Rows are points. Each copy is the shape, with its points in the same order, turned, moved and blurred by noise. Some copies are also mirrored. Which?

Shape:
[[-0.71,0.72,0.74],
[-1.10,-2.38,-2.96],
[-0.79,3.58,-1.45],
[-1.50,-1.96,1.46],
[-0.03,-1.93,1.28],
[0.34,-2.38,1.27]]
Copy 1:
[[0.27,-0.06,0.84],
[1.67,0.84,-3.63],
[-3.20,-0.78,-0.11],
[2.82,1.14,0.82],
[3.05,-0.16,0.37],
[3.80,-0.37,0.35]]
Copy 1 is: mirrored
Copy 2:
[[-1.06,0.56,0.69],
[-1.24,-4.14,-0.37],
[-1.62,2.03,-2.74],
[-1.40,-1.20,3.08],
[0.01,-1.25,2.49],
[0.44,-1.46,2.97]]
Copy 2 is: only turned
Copy 3:
[[-0.79,0.77,1.89],
[-1.25,-1.62,-1.97],
[-1.61,4.01,0.44],
[-1.21,-2.33,2.21],
[0.53,-1.87,2.16],
[0.89,-1.95,1.54]]
Copy 3 is: only turned
Copy 4:
[[-1.17,0.08,-0.86],
[1.32,-2.64,-3.78],
[-1.78,2.34,-3.31],
[-0.93,-2.74,0.09],
[0.40,-2.26,0.43],
[0.94,-2.28,0.55]]
Copy 4 is: only turned

Shape:
[[0.02,0.49,-2.54,1.44,-2.23,-0.84],
[-1.69,3.61,-0.77,-2.74,-1.52,-2.56],
[-0.09,0.77,-0.59,-0.94,2.66,-2.04],
[0.38,1.37,0.16,1.48,2.48,-2.79],
[1.01,0.69,0.82,-1.00,2.71,-0.05],
[2.43,-1.94,3.25,0.75,1.32,-2.65],
[2.36,1.06,3.50,-0.05,-1.57,2.90],
[-0.85,-1.22,-1.32,1.58,0.64,0.63],
[0.29,-0.70,2.10,1.95,2.49,1.05],
[1.23,1.33,-1.61,-0.26,-2.59,2.47]]
Copy 1:
[[-0.47,2.80,-1.26,-1.50,-0.89,-1.37],
[-2.69,0.86,-1.05,2.02,-4.96,-0.53],
[0.81,-0.66,-1.04,3.15,-0.59,-0.53],
[2.34,0.96,-0.16,3.21,-0.99,-0.98],
[1.04,-2.17,0.58,1.78,-0.62,-0.01],
[3.77,-1.74,0.02,0.95,-0.56,-4.42],
[0.46,-2.55,3.55,-3.01,-2.25,-2.01],
[-0.47,1.08,-0.01,-0.23,1.96,-1.41],
[1.63,-0.64,3.16,0.48,1.70,-1.92],
[-1.57,0.29,0.47,-3.46,-1.10,0.57]]
Copy 1 is: mirrored
Copy 2:
[[1.04,2.24,-0.03,2.22,-2.35,-1.51],
[0.37,5.47,0.45,-1.71,-1.12,1.24],
[2.77,1.57,-1.70,-2.16,0.52,-0.56],
[4.17,1.39,0.07,-0.98,1.27,-1.22],
[1.82,0.36,-2.06,-1.16,2.11,0.39],
[0.85,-0.95,0.76,-1.45,3.56,-3.35],
[-1.93,-0.43,0.41,2.57,3.39,1.71],
[1.84,-1.08,-1.05,0.81,-1.78,-0.61],
[2.43,-2.54,-0.29,0.17,1.80,0.25],
[-1.03,1.83,-1.61,3.58,-0.89,0.98]]
Copy 2 is: mirrored
